Each row is a point. To make a cloud, some directions were put in groups of two or more. Within a group, all points are equally far from the middle, so they leave a hole (a ring in 2 directions, a hollow ball in 3). The other directions are filled evenly. Then the cloud was stretched, turned, moved and blurred a little. How many holes are there, and how many directions does each take, smallest first?
In the rows, 128 means zero.

Cloud (20 x 3):
[[131 175 175]
 [112 189 192]
 [ 92 168 160]
 [119 157  87]
 [101 157 148]
 [137  99 148]
 [145 121 117]
 [161 157 145]
 [128 158  63]
 [147 196  83]
 [ 82 175 103]
 [169 152 161]
 [126 106  73]
 [133 118 180]
 [152 180 150]
 [144 121 112]
 [149 175 105]
 [126 182 126]
 [137 146 100]
 [197 193 147]]
Holes: 0

Cloud (30 x 4):
[[115 162 128 113]
 [163 164  94 138]
 [124 121 127 143]
 [138 147 136 120]
 [176 155 131 129]
 [113  79 150 123]
 [ 95 170 133 135]
 [166 144 183 102]
 [111 138 154 132]
 [195 168 114 122]
 [178 108 131 147]
 [126 170 157 143]
 [ 79  75 171 134]
 [183 177  98  96]
 [208  65 148 105]
 [147 127 229 107]
 [202  72 136 131]
 [115 158 183 111]
 [107  65 160 147]
 [134 189 161 130]
 [137 147 131 181]
 [200  76 114 150]
 [113 150 151 100]
 [ 83 198 111 112]
 [ 95  79 151 144]
 [108  80  80 142]
 [ 65  79 147 134]
 [117 115 139 150]
 [135  92 184 143]
 [184 119 178  88]]
Holes: 0

Cloud (52 x 6):
[[155 129 182 162 135  95]
 [122 121 112 133 115 189]
 [134  69 101 142 196 121]
 [ 93  97 133 198  93 155]
 [102 122 177 161 133 145]
 [ 97 140  93 134 140 164]
 [103 109 139 133 202  96]
 [116  83 124 100 114 160]
 [105 151 106 174 148 140]
 [139 125 129 148 221 155]
 [ 91 115 157 101 110  71]
 [133 151 151 107 104  40]
 [104  96 171 167 132 159]
 [131 152 151  83 102  46]
 [159 123 123 199 176 100]
 [109  97 118 152 216 111]
 [106 125 111 194 181 140]
 [140 132 105 168 124  52]
 [103 102 176 154 146 155]
 [139  87 122 177 153 180]
 [142 120 107 143 168 181]
 [ 89 146  98 146 153 151]
 [136 115  94 165  88  67]
 [125 125 103 193  93 108]
 [146 174 109 140 127 125]
 [174 105 180 149 106 107]
 [170 114 115 167 143 157]
 [141  85 112 132 212  97]
 [169 130 109  89 154  69]
 [102 140 161 152 182 135]
 [112 121 106 129 151  50]
 [ 84 156 164 127 133 140]
 [111 111 135 190  64 128]
 [ 81  56 101 174 135 116]
 [119  96 161 118 182  81]
 [116  85 171 112 164 120]
 [156 128 159  91  52  83]
 [ 75  77 149 162 118 150]
 [173  81 105 141 175  71]
 [127 151 140  55 168 116]
 [168 170 124 125 168 148]
 [190 133 166 130 162  68]
 [117 145 109  77 160  99]
 [131 106 103 174  67  77]
 [ 99 123 154 100 118  58]
 [159 133 161 161 150  55]
 [118 155 152  53 156 131]
 [161  46 127 154 114  83]
 [114 131 151 106  89 187]
 [136 142 123  66 180 110]
 [ 79 116 130 159  80 168]
 [154 187 134 108 160 149]]
Holes: 3 (2, 2, 2)

Cloud (84 x 8):
[[106 144 196 114 120 113 174  82]
 [ 69 135  86 148 112 112 148 106]
 [163 160 131 121 120 169 197 113]
 [159  91 162  78  97 168 107 127]
 [168  78 107 109 182 108 107 129]
 [114 163 106  86 163 131  96 163]
 [122  96 112 106  90  84 146  74]
 [111 107  90 105 177 152 128 172]
 [130  69 129 101  85 153 147 114]
 [156 113  57 150 154 134 165 108]
 [112  92 143 116 168 160  56 110]
 [ 84 128 138 127 195  83 152 118]
 [160 178 121 154 106  74 145 119]
 [161  78 106 133 116  54 170 157]
 [118  99 161 203 130 101 187 100]
 [104 164 182 159 113 166 142  95]
 [ 93 107 109 117 110 170 156 109]
 [134 129 101  71 185 159 141  96]
 [132  69 115  93  87 149 130 120]
 [151 125  79 159 126 106 212  72]
 [117 109  98 102 127 132 151  45]
 [126  81 212 172 156 111 140 125]
 [147 145  86 121 134 160  97  50]
 [121 118  76  84 135 100 132 109]
 [141 183 186 134 107 136 145  66]
 [ 77 138 165 139  97 113 166 139]
 [165 132  88 107 114 147 103  51]
 [144  85 187 186 169 123 143  93]
 [109 136 148 112 175 155  81  55]
 [116 134 148 142 100 126 129  20]
 [113 104 150 105 148 139  54  99]
 [113 149 124 117 124 198  91 107]
 [134 164  94 117 179 103 191 144]
 [102 157 183 142 183  94 121 154]
 [124 183 146 160 194 153 147 117]
 [168 139 145 102 155 142 203 103]
 [112 167 165 120 134 149 214  76]
 [121 157 161 176 154  47 154 119]
 [124 165 177 161 109 160 144  98]
 [112 114 114  85 164 149 121 181]
 [101 134 103 154 121 125 154  22]
 [164 121 167 167 159 150 146  90]
 [144 125  66  92 159 142 143  69]
 [115  69  90 114 140 162 140  78]
 [126  69 136 168 118  87  83  94]
 [122 142  52 154 151  89 191 122]
 [143 144 105  92  53  89 159 128]
 [100  85 135 144 122  73  94  83]
 [116 103 151 195 105  43 143 128]
 [103 109 112 116 140 111 140  44]
 [122  61 160 169 190  71 146  96]
 [169 117  75 112 113  64 147 116]
 [158 129 124 102 177 100 180 136]
 [171  75 169  99 140 150 176 126]
 [117 187  71 116 144 118  95 119]
 [171 124 125 142 161 163 179 125]
 [173 128 112 118 180 131 191  97]
 [148  89 166  77 163 182 124 150]
 [129 117 160 142 168 162 221  92]
 [153 131 117 131  64 132 133 146]
 [114  70 173 113 180 158 173 137]
 [ 92 110 136 165 203 141  92 127]
 [ 69 137 120 159 104  99 105 109]
 [107 201 173 112 145 132 118 143]
 [ 93 165 122 121 161 102  75 126]
 [ 90  65 119 140 156  86 115 101]
 [114 122 173 111 127  93 189 154]
 [110 142  81 174 154  88 190  56]
 [173  51 102 140 161 124 168 112]
 [143 206 152 110 113 166 152 112]
 [120 142 136 115 154 192 200 123]
 [156 167 148 126 165  93 140 141]
 [ 93 165 189 146 157  82 178 129]
 [162 117  68 143  86 133 162 100]
 [181  98 105 140 120 136 196  82]
 [148 181 119  87  89 180 168  89]
 [151 115 130 120  64 130 118 154]
 [152 144 156 159 139  56 132 100]
 [111 174  90 171 114  74 109  94]
 [ 73 149 127 153  99 107  96 112]
 [119 126  61 150 180 134 188  99]
 [167 113 137 118 146  84 147 178]
 [127  86 147 110 190  98 174 151]
 [ 79 119 101 118 136  79 132 116]]
Holes: 3 (2, 3, 3)

Cloud (90 x 9):
[[103 155 148 181 120 128 164 132 186]
 [128 119  82  82  65 187 128 163 164]
 [100 194 156 145 159 146 174 125 108]
 [ 99 168  88 162 118 104 161 163 133]
 [211 104  71 163 148 141 124 121 140]
 [167 131 116 109 103  91 140 125 199]
 [155 156 119 102 129  82 157  86 178]
 [172  78 108 123 123 173 151 195 168]
 [164  93 109  80 128 156  68 114 138]
 [ 74 144 118 179 137  92 113 111 173]
 [116 186 108 101 126 190 190 157 165]
 [ 97 141 163  66  81 150 163 153 105]
 [140  93 110 136 149 161  48 120 170]
 [149 154 165 172 156 140 170 170 140]
 [210 143 138 122 146 136 169  77 146]
 [168 127  99  83 136 173  78 113 132]
 [131 113 112  91  62 194 100 177 151]
 [145 164 121 119 114 107 187  81 187]
 [184 173 163 114 171  87 129 151 117]
 [146  72 128 126 135  99  79  94 177]
 [193 150 116  99 160 124 127 184 107]
 [112 115 179  75  75 159 165 145 119]
 [143 125 113  99 141 175  58 155 138]
 [ 58 154 167 147 119 112  82 100 146]
 [ 82 145 128 129 173 174 159 157 186]
 [169  61 131 129  78 143  79 133 119]
 [169 176 174 112 126  79 147 168 125]
 [185 129  91 142  89  98 137  90 115]
 [210 113 108 123 136 145 188  98 159]
 [ 52 158 168  83 141 148 124 143 156]
 [120 154 101  93  81 189 144 126 202]
 [160 128 150  65 168 131 157  93 189]
 [105 125  57 166 113 177 123 117 187]
 [141  88 158 147 109 104 111  56 161]
 [ 89 129 141 147 120 153  60  85 173]
 [153 139 176 180 128  76 119 151 149]
 [105 139 212 104 155 158 107 161 151]
 [143 169 101  89  58 169 168  98 169]
 [180 114  86  76 123 172  99  88 155]
 [193  89 118 106 114 132 122 126 207]
 [ 64 193 178 104 106 129 149 145 110]
 [148 172 205 117 162 111 123 146 107]
 [197 126 115 136 129  68 134 122 160]
 [ 95 124 191 144 172 165 118 151 158]
 [ 90 142 148 193 149 109  81 119 171]
 [ 99 148 103 119  66 187 123  86 110]
 [170 163 111 155 170 176 168 101 151]
 [167 115 140 113 122 142 108 154 213]
 [213 114 120  67 108 184 134 125 143]
 [114 142 151 142 135 103 196 109 122]
 [ 71 178 158 126 114 164 144 161  93]
 [ 60 134 127 148  96 139  66 146 148]
 [159  99 158  96 167 150  93  89 199]
 [126 155 129 186 135 155 159 138 186]
 [163 180 160 151 155  94 106 117 123]
 [ 98 132 126 153 144 117 189 131 135]
 [139 188  97 120 111 165 102 163 117]
 [ 90 123 143 169  98  74 121 149 166]
 [124  89 116 132 167 192 136 102 174]
 [ 83 141 117 123  53 143  92  86 129]
 [118 169 109 114  97 195  93 148 114]
 [101 194 172  84 111 171 140 131 177]
 [173 126 156 140 128 124 166 190  85]
 [130  94 172 143 202 111 126 130 145]
 [108  96 138  94  80 190 146 159 176]
 [127  99 156 138 136  97 181 142 145]
 [167  99 114 164  91  94 115  75 125]
 [ 95 146 195 131  98 128  81 139 167]
 [156 105 113  97 139 211  80 149 146]
 [ 86 186 165 136 139 124 177 103 110]
 [203 152 137  95 138  98 107 118 143]
 [144 166  65 131 170 153 139 132 126]
 [172 111 195 145 159 100 153 122 124]
 [103 131 149 155  75  98 124  57 150]
 [153 185 113 138 163 137 114 107 191]
 [131 151 120 146 104 119 193 188 108]
 [158  91 139  77  82 171 109 184 105]
 [ 90 142 185  65  96 157 151 166 164]
 [127  82  98 113  95 143  96  76 192]
 [ 81 132 138 173 105 136 106 114 206]
 [134 194 118 165  85 147 120 110 141]
 [118 195  95 173 145 107 121 118 167]
 [122  87 139 131 118  72 116 136 173]
 [ 81 147 140  90 148 206 120 163 141]
 [126 139 128 115  30 157 139  80 132]
 [101 143 105 196 132 147 119 177 111]
 [140 119  68 165  95 100 145 115 134]
 [104 203 145  87  92 114 146 108 172]
 [156 181  96 121  85 189 136 147 147]
 [155  59 114 132  94 145  79 181 145]]
Holes: 3 (3, 3, 3)

Cloud (96 x 9):
[[109 129  71 165 119 185  97 155 131]
 [ 62 136 172  85 138 165 135 130 104]
 [165 106 139  78 156  97 172 121 109]
 [104 147 109 141 158 152 138 128  79]
 [ 93 175 141 121 128 172 163 125 161]
 [ 59  82 153 118 118 108 167 167 125]
 [ 75 129  83 146  91 172 100 157 101]
 [ 94  87 113 117  90 121  97 155 177]
 [122  78 118 134 189 156 172 178 113]
 [190 117 136 179 134 107 136 152 163]
 [124  70 185 157  91 139 111 148 133]
 [185 115  95  53 162  73 133 146 133]
 [100 116 153 137 101  93 153 204 173]
 [ 88 154  73 103 164 190 120 122 119]
 [105 170 106  47 141  94 130  94  90]
 [114 119 104  30 152 127 108 110  79]
 [108 169 142 119 120 131 115 136  37]
 [ 31 156  85  99  82 126 174 105 143]
 [157  82 146 162 164 182 124 165 131]
 [ 81 132 110 113  84 173 174 110 141]
 [145  57 139 129 168 122 175 164 123]
 [129 169 205 117 117 167 120 125 105]
 [130  77 162 158  90  89 107 135 157]
 [116 120 169  75  80 126  89 155 133]
 [166  76  89 107  96 131 110 162 128]
 [148  91 129 133 178 169 121 164  98]
 [148 175  92 104 120 131 100  85  99]
 [178  90 181  85 127 141 115 128  94]
 [109 125 163 116  80 174 135 105 106]
 [181  53 113 135 183 142  93 169 141]
 [ 75 117 166 190  84 155 160 175 129]
 [126 152 103 134 163 174 170 122 179]
 [130 161 183 179 116 135 159 120 131]
 [ 65 159 168 152 141 134 135 160 103]
 [114 172 159 120 149 136 192 135 119]
 [ 95 181 144 106  82 132  89 143 143]
 [136 144 180 133  75  50 118 118 118]
 [ 82  89 148 123  73 110 141 120 114]
 [ 91 118 197 107 125 147 113 104  68]
 [108 123 155 121 134  69 118 177 142]
 [163  57 189 112 149 129 117 133 148]
 [132 150 138 139  75  91 184 108 127]
 [120 174  96 128  90 159 102 118  71]
 [113  92 122  87 132 174 157 101 155]
 [134 111 136 133 146  66 105 166 129]
 [149 133 132  95  84 112 129 203 144]
 [140 108 165 106 140  66 180 133 153]
 [131 169 201 143 132 105 143 132 138]
 [126 105 149 141 162 163 179 129 108]
 [ 64 168  43  64 122 144 143 101 126]
 [125 112 152  92  58 129 138 107 107]
 [133  65 118  84 181 125  86 150 122]
 [122 187  96 101  91  76 206 151 127]
 [143  86  86 119  97 126  65 161 123]
 [113 132 137 108 170 175 176 149 120]
 [114 157 168 148  46 111 132 190 131]
 [110 115 173  63  91  73 160 166 109]
 [136 146 166  88 137 130 163  79 126]
 [ 55 168 101  51  70 114 147  94 115]
 [ 81 171 181  89 101 148 109 158 108]
 [104 137 123  82  86 171 155 120 120]
 [147 157 121 177 106 149 153 125 145]
 [ 86 100 165 169  83 132 159 194 132]
 [109 167 201  83 120 158 140  99  86]
 [135 127 110 124  95  87  93  90 129]
 [105  81  76 108 129  75 130 191 134]
 [133 175  84 100  90  46 126 180 112]
 [109 123 103  89 120  46 132 157 128]
 [ 44 110 135 132 104 128 139 190 115]
 [122 186 166 138  95 112  88  99  88]
 [ 84 147 146 163 130 126 219 136 131]
 [129 169 115 149 140  99 127 149 100]
 [189  57 109 155 152 118  98 172 140]
 [148 121  58  71 173 126 164 111 163]
 [141 123  49  87 185 119 147 117 169]
 [126 118 111  91 136 113 147 211  83]
 [138 111  78 130 118  72 190 186 192]
 [161 120  75  98  91  45 138 164 111]
 [ 51 120 111  93 118  91 188 124 152]
 [133 164  97  85 144 179 137 117 103]
 [105 200  80 116 109 100 179 169  92]
 [ 71 115  84 113 121 173 200 165 151]
 [146 119 201 142 125 119  74 135 141]
 [ 90 134 108 170  88 153  88 162 110]
 [101 174 169 178  73  97 163 129 134]
 [ 76 147 133 124  96 173 100  86  82]
 [117  60  63 142 123 161  91 166 140]
 [112 172  77  99  84 146 110  87  76]
 [112 122  72  46 141  86 118 122 145]
 [111  78  97 154 104 101  98 185 129]
 [ 84 134 148  71  70  60 142 126  71]
 [102 102 108  77  77 113  78 149 130]
 [152  96  36  95 128 119 106 106 166]
 [138 129  89 136 113  65 124 129 121]
 [139 124 196 134 124 113  61 152  93]
 [ 81 161 176 149  45 119 103 169  82]]
Holes: 3 (2, 3, 3)
